Each row is a point. Each copy is the shape, with its points in the same order, turned, moved and blurred by noise. Some copies are also mirrored. Which?

Shape:
[[ 56  -9]
 [-59   2]
 [ 14 -10]
 [-27  39]
 [-17 -10]]
Copy 1 (5 x 2):
[[ 50  16]
 [-60  -6]
 [ 14  11]
 [-27 -38]
 [-14   9]]
Copy 1 is: mirrored
Copy 2, 5 rows:
[[ 53  11]
 [-59  -9]
 [ 13   7]
 [-21 -45]
 [-16   7]]
Copy 2 is: mirrored

Shape (8 x 4):
[[ 44 -14  17  -8]
 [-26 -18 -38  53]
 [ 23   3 -19  51]
 [-60 -19 -10  34]
 [ 23  -3  25   0]
 [ 11   9 -60 -25]
 [-37  16 -21  33]
 [-24   5  24 -16]]
Copy 1, 8 rows:
[[-10  14  29 -35]
 [ 39  37 -24  46]
 [  5  52 -25   0]
 [ 52 -14 -25  42]
 [ -9   0   4 -30]
 [-38  22  26  43]
 [ 14   7 -35  39]
 [ -1 -43  -2   3]]
Copy 1 is: mirrored
Copy 2 (8 x 4):
[[-23 -43  28 -41]
 [ 21 -20  -6  50]
 [-24 -33  22  33]
 [ 50  11   2  25]
 [-12 -19  35 -32]
 [-31 -22 -51 -10]
 [  9  17  -3  31]
 [ 13  17  14 -35]]
Copy 2 is: mirrored

Shape, 10 rows:
[[-41  32  18   0 -18  23]
 [ 29   7 -15  13  -8  -4]
 [-25   0  18 -35  21 -12]
 [-47 -11   6 -18   3  19]
 [ 30 -30   0  35  28   1]
 [-20 -26  15  28 -31 -37]
 [-33 -17  10 -29  26  28]
 [  9  10 -30 -10  17  -5]
 [-22  25  -2   4   1  16]
 [ 16  30   0  18 -42  29]]
Copy 1 (10 x 6):
[[ 22 -21 -19  52  12 -22]
 [ -1  16 -30 -15  14   3]
 [  6 -44  24   2  14  -4]
 [ 17 -40   5  27 -16  -7]
 [ 17  22  -4 -27  -5  45]
 [ 19  32  27  10 -11 -23]
 [ 20 -60  -2  12 -12   9]
 [-29 -12 -18  -9   7   9]
 [  4 -15 -17  39  12   1]
 [ 23  19 -58  14  16 -22]]
Copy 1 is: mirrored
Copy 2:
[[ 39 -34  41  -6 -36  25]
 [  7   0  12  -7   1 -32]
 [ -5 -13  18   3   0  52]
 [ 12 -43  10 -26 -21  45]
 [-34   1 -26 -10 -25 -26]
 [  1  29  23 -49 -46  16]
 [-11 -49  -1 -13  -4  51]
 [ 14  -7  -6  -1  23   1]
 [ 32 -30  10  -3 -24   9]
 [ 29 -31  40 -18 -19 -41]]
Copy 2 is: only turned
Copy 3 (10 x 6):
[[-30 -24  27 -15 -29  25]
 [ 23  31  10   1 -20 -12]
 [-19  -1 -27   9   6  37]
 [-22 -29   4  18   6  22]
 [ 57  25  17   9  24   9]
 [ 10 -12  -6 -44  23 -22]
 [-17 -16   4  36  12  38]
 [ 19  14 -14  26 -24   4]
 [ -3 -11  16   1 -29  20]
 [ -7  21  48 -15 -37 -16]]
Copy 3 is: mirrored

Shape, 12 rows:
[[  6 -20   8 -26  20  -9   4   7  -8]
 [-23  -5   7 -16  20 -10  16  -5   9]
 [-24 -52   4 -18 -10 -18  -4   1  -8]
 [-13  -6  -3  -4   0  55  13 -18  14]
 [-13   3 -31 -18  24  -6 -13 -10  10]
 [-19 -23  -2 -23 -33  -1  12 -36  17]
 [ 14 -52   0 -10  -3  13  13 -11  13]
 [-20 -19  10  -2  11 -19 -22   4   9]
 [ 11 -24  11   0  25 -11   5 -16 -16]
 [ -2  -1 -54   7  13  21  14  -8   6]
 [-21   8   6   4 -55   3   3   0 -43]
 [  4   8 -34   2  10 -21   3   5   4]]
Copy 1:
[[ -4   5   8  17 -19 -22  -5   2 -22]
 [  5 -10  34   8 -14 -14  19  -1 -14]
 [-16 -31   9  -4 -24 -41 -12 -20  -1]
 [ 30   6   9 -42  -1 -24  26  22  -5]
 [ -5  13  36 -12   9   5  -4 -16  -9]
 [ 33 -19  10 -18  -7 -31  -4 -30  12]
 [ 15 -16   1 -14   5 -53 -10  -4 -28]
 [-25 -11  23  10   2 -28   4  -4   6]
 [ -8   2  -2  13   1 -27  21 -14 -31]
 [ 12  -1  13 -38  19  19  -4   6 -30]
 [  6 -19 -49 -11 -27  10  14  -7  33]
 [ -2  -2   9   7  14  21 -17  -3 -11]]
Copy 1 is: mirrored
Copy 2 (12 x 9):
[[ -4 -22 -11 -12  -7  30 -21  -4  -5]
 [ 13  -6 -24  -1 -26  21  -2 -15  -7]
 [ -4 -10  -9  10   2  60  19 -10   8]
 [ -2  -2 -10  33  -6 -15 -18 -38  31]
 [-31   9 -20  -9 -32   2   1   0   1]
 [  1 -13 -15  52 -14  21  16  -3  12]
 [  3 -15  11  23 -10  38 -23  -6  31]
 [ -7  23 -16   1  -2  37  -5  -1 -12]
 [  3  -6  14   5 -22  34 -24 -16 -15]
 [-15   6  17  -7 -34 -27   4 -14  30]
 [  3 -18  13  29  36  -3  39 -24 -27]
 [ -9   6   6 -15 -22  -2   8  17  -7]]
Copy 2 is: only turned
Copy 3, 12 rows:
[[ 13   5  35   2  14 -12 -11 -18   4]
 [ -3  -8   8 -11  -2 -23  -4 -22  19]
 [ 49  -1  17 -34  18 -23  -9 -27   1]
 [  1 -47  10 -20  -4   9   3  19 -11]
 [ 15 -19  -4  24   7 -14 -15  -7  21]
 [ 13 -36  -8 -43  18   5 -19 -30   4]
 [ 16 -18  24 -31  45  -9  -9  -1  -9]
 [ 32  10   5 -14   9 -10   4 -11  30]
 [  7  16  29 -16  15 -16 -33   4   6]
 [  5 -28 -25  21  18 -20  -9  18 -18]
 [ 28  17 -21 -31 -24  32 -11 -30 -35]
 [  1   7 -21  22  25 -11  -7 -11   3]]
Copy 3 is: mirrored
